Each wall is flat, endless, passes through zero and stands at right angles to its row. A trip goes straight from one point to another. List the walls that it crosses, first one first.

Walls:
(1): [0.8,-2.2]
(2): [1.3,-2.2]
(3): [-1.9,4.1]
(4): [2.2,-2.7]
(5): [-2.5,-1.4]
(6): [1.2,-2.3]
(7): [-5.4,0.1]
(8): [-4.2,-1.0]
(9): [-6.8,3.0]
(10): [0.2,1.1]
(11): [-5.3,1.8]
Trips:
[-1.0,-0.1] to [-4.1,1.5] => 10
[-6.3,-1.6] to [-2.2,-6.0] => 1, 3, 6, 2, 4, 9

Walls:
(1): [-4.2,-0.4,2.5,2.2,-1.9,-4.4]
(2): [-0.3,6.6,-2.5,-0.5,-3.1,2.4]
(3): [1.8,2.3,0.2,2.1,-2.4,-7.1]
(4): [-0.6,1.9,-4.3,-1.0,-0.1,-5.8]
(5): [-0.5,-3.1,-3.9,2.1,2.0,-4.7]
(6): [-0.8,-5.0,0.4,3.7,1.0,-2.6]
(7): [6.2,2.2,-1.9,-2.7,-2.6,1.2]
(8): [-0.7,0.2,6.0,-4.4,2.4,-2.0]
(9): [-3.3,-3.3,2.1,1.9,3.0,6.9]
(10): [-0.4,1.6,1.9,0.6,0.3,-2.7]
Trips:
[-2.9,-2.5,1.0,3.9,1.2,3.0] to [-2.8,-1.4,2.0,-1.5,-2.8,-2.7] => 8, 10, 3, 4, 9
[2.7,-5.3,-0.4,-0.6,-3.3,8.7] to [2.6,4.0,2.7,3.9,2.6,0.8] => 2, 10, 3, 8
[-0.7,2.0,3.4,3.9,2.6,-1.0] to [4.7,0.3,3.2,5.6,2.4,1.9] => 1, 8, 7

Walls:
(1): [-0.6,-1.9,-1.9,-0.4,-1.1,-0.8,0.2,1.1,-0.6]
(2): [-0.6,-0.1,-0.1,4.8,1.3,-3.8,-1.8,0.3,5.1]
(3): [1.8,2.1,2.0,-3.9,-1.6,5.3,-10.0,-2.4,3.0]
(4): [-0.6,-0.8,0.7,-6.8,-2.7,3.4,-5.3,-0.8,3.6]
(5): [1.0,-2.7,1.6,1.2,-0.2,-1.6,-4.6,2.2,1.4]
(6): [5.0,5.3,-3.9,2.5,-1.7,-3.3,2.7,-2.2,-4.5]
(7): [4.7,-1.2,-0.8,-3.4,0.6,-1.4,1.1,-0.3,-3.1]
(8): [0.0,-0.6,2.0,-3.9,-5.5,0.4,0.0,1.1,3.0]
(9): [0.6,-1.1,1.7,-1.6,-7.7,-0.8,1.6,1.0,-0.3]
(10): [3.5,2.8,1.0,-3.4,-0.4,-5.6,-1.0,-1.6,0.5]
(11): [3.3,-2.3,3.0,-0.9,-1.9,3.4,-0.6,-1.0,0.5]
(12): [3.2,-2.6,0.5,0.7,-3.9,4.4,-2.1,0.0,0.4]
Trips:
[-2.5,0.5,1.1,-2.7,-2.6,-0.5,-0.5,3.7,-0.3] to [-4.4,-4.9,1.0,5.8,-3.0,-0.1,3.9,-7.2,-0.1] => 10, 3, 12, 5, 4, 2, 11, 8
[0.5,2.3,0.6,-1.6,2.1,-7.4,5.1,0.6,-7.5] to [-0.5,-0.3,-2.5,7.6,-0.8,3.0,0.9,1.4,1.4] => 9, 2, 10, 7, 12, 5
[-1.3,-0.9,-1.0,-2.3,3.0,-0.8,-3.2,5.0,0.9] to [3.7,2.4,1.7,2.4,0.9,-1.3,0.6,-0.7,0.4] => 10, 7, 1, 4, 6, 3, 11

Walls:
(1): [-2.8,-3.0,-0.6,-2.5,0.0,-4.2,0.1,2.2,-0.7,-0.2,4.4,-1.5,-0.2,-1.1]
(2): [-0.4,4.2,0.4,-1.3,-2.9,5.7,3.8,0.2,-1.2,-2.7,-1.9,0.3,3.2,-2.9]
(3): [-1.1,1.1,1.1,-1.9,-1.4,-0.4,-4.4,4.0,-1.0,-0.7,3.9,-1.6,-0.3,2.7]
(4): [0.8,2.3,1.6,0.8,-1.1,5.0,-0.4,0.3,-5.8,-5.8,-3.8,-2.1,-0.5,-3.6]
(5): [8.9,-2.5,-4.3,-0.1,0.4,3.4,0.8,0.2,4.2,3.7,1.8,-6.7,0.7,2.5]
(6): [2.2,5.4,-0.6,-4.1,-1.6,-0.4,-0.9,-1.7,2.4,0.7,4.2,-1.8,-2.8,-0.2]
(7): [2.3,2.2,-4.8,2.5,7.1,6.9,0.3,1.0,0.3,0.1,-3.2,0.4,-2.0,-1.9]
(8): [0.2,-1.1,-3.1,-0.1,4.5,4.7,-0.9,-0.3,-3.5,5.0,-6.4,-0.7,-0.9,-4.6]
Trips:
[0.1,-6.2,0.3,1.0,-0.1,1.0,1.7,-3.4,2.6,-0.1,4.9,11.4,-0.6,-1.9] to [5.0,1.3,-2.2,-6.9,-2.2,-6.1,5.6,0.5,-0.7,2.1,0.3,-1.4,2.9,0.2] => 6, 5, 2
[-1.6,5.3,0.9,-6.9,3.7,3.0,-1.8,-1.2,-5.7,-4.8,6.4,5.6,1.6,-1.0] to [1.3,1.4,2.2,-0.5,1.7,0.5,-0.4,3.5,-0.9,3.7,1.7,2.9,-1.7,-1.3] => 8, 4, 2
[-6.3,3.1,-2.7,-1.4,-0.1,-4.1,3.9,1.8,5.4,2.0,2.5,-3.4,0.1,-1.0] to [3.7,0.9,0.3,-0.3,0.1,1.4,-6.5,-1.4,0.2,2.3,-2.7,3.0,3.5,4.4] => 5, 1, 8, 7, 6

Walls:
(1): [-1.4,6.8,1.1,1.3,-3.9,4.3,-0.3,-3.3,1.5,5.7,-0.6,-2.2,0.8,1.2,0.1,-6.4,5.8,0.7,0.3,-1.6,1.1,-1.7,-3.8,0.1]
(2): [-0.6,-3.2,-6.0,-1.0,3.1,0.9,-6.5,5.1,0.0,1.6,2.5,-1.5,-5.0,3.3,4.1,1.3,-2.2,1.4,-0.7,2.3,-1.4,-1.7,6.1,4.4]
(3): [-0.2,5.9,-2.5,-7.4,-1.0,1.0,4.7,-1.3,-5.0,-0.6,-1.6,-1.4,-1.7,2.2,2.5,-1.0,-3.6,-0.3,-3.0,-4.4,1.9,-3.5,-6.8,1.7]
(4): [1.0,-1.5,0.2,-0.3,1.5,3.4,-4.8,-0.7,-0.1,2.4,0.8,1.0,-3.1,5.1,-0.7,2.8,6.6,2.3,-1.4,-0.9,4.0,-1.7,-2.8,-1.5]
(5): [1.1,1.6,-1.2,5.4,-4.7,4.2,-5.2,7.2,-4.5,-2.4,-1.2,-4.2,0.2,-5.2,1.2,-1.9,4.7,-0.4,1.9,-0.1,-2.7,-1.6,4.2,-4.2]
(6): [-2.5,-4.4,4.9,-1.8,2.2,-0.5,3.5,2.9,2.3,-0.6,3.6,0.5,0.3,0.5,0.5,0.5,-4.2,-2.5,0.7,-0.7,-4.2,3.2,0.5,0.5]
(7): [0.3,5.5,-2.0,1.8,-0.6,0.9,0.1,0.6,2.5,-3.1,1.3,-2.3,-0.9,-2.5,1.1,2.6,-4.9,-1.7,-0.4,-1.2,-3.7,-2.1,-2.8,-2.5]
(8): [1.3,-5.2,-0.1,6.2,2.1,-2.9,1.5,-1.0,3.5,-2.7,-0.7,-0.6,-3.0,0.1,-5.9,4.1,1.4,1.4,-2.1,2.2,5.4,2.0,2.2,1.0]
(9): [-6.0,-3.4,-4.2,-0.6,4.4,-2.9,-1.3,-1.5,-0.6,-3.6,-2.7,-0.9,1.9,3.7,2.3,3.3,-0.5,-2.4,2.4,-3.5,1.8,-3.3,-0.6,-0.3]
Trips:
[-5.4,-3.7,-1.9,6.0,1.1,-1.4,3.1,-3.2,-3.3,3.4,-4.2,-3.0,0.8,0.3,-2.0,-7.3,-2.4,-2.0,3.1,0.8,6.8,2.8,-0.9,2.7] to [-5.1,0.7,-3.2,-3.0,0.2,2.2,-1.4,-4.2,5.0,-4.2,3.0,2.4,-2.0,3.9,2.7,-0.3,0.0,-1.1,-1.8,3.3,-1.4,4.4,1.0,0.2] => 6, 2, 4, 1, 7, 8
[-3.4,0.8,1.8,4.7,3.2,-0.6,-1.5,2.2,-0.9,3.0,-0.6,1.5,-1.4,-0.6,0.0,0.3,-3.5,-1.4,0.9,6.2,-0.1,-3.8,0.3,-0.8] to [-3.5,-5.0,-4.9,-0.6,2.2,3.1,2.9,-3.0,0.9,0.9,1.1,-2.5,1.8,-0.1,3.9,-2.1,1.2,-2.2,-3.1,-1.1,5.6,-1.9,-6.6,-6.5] => 4, 5, 1, 6, 3, 2, 8
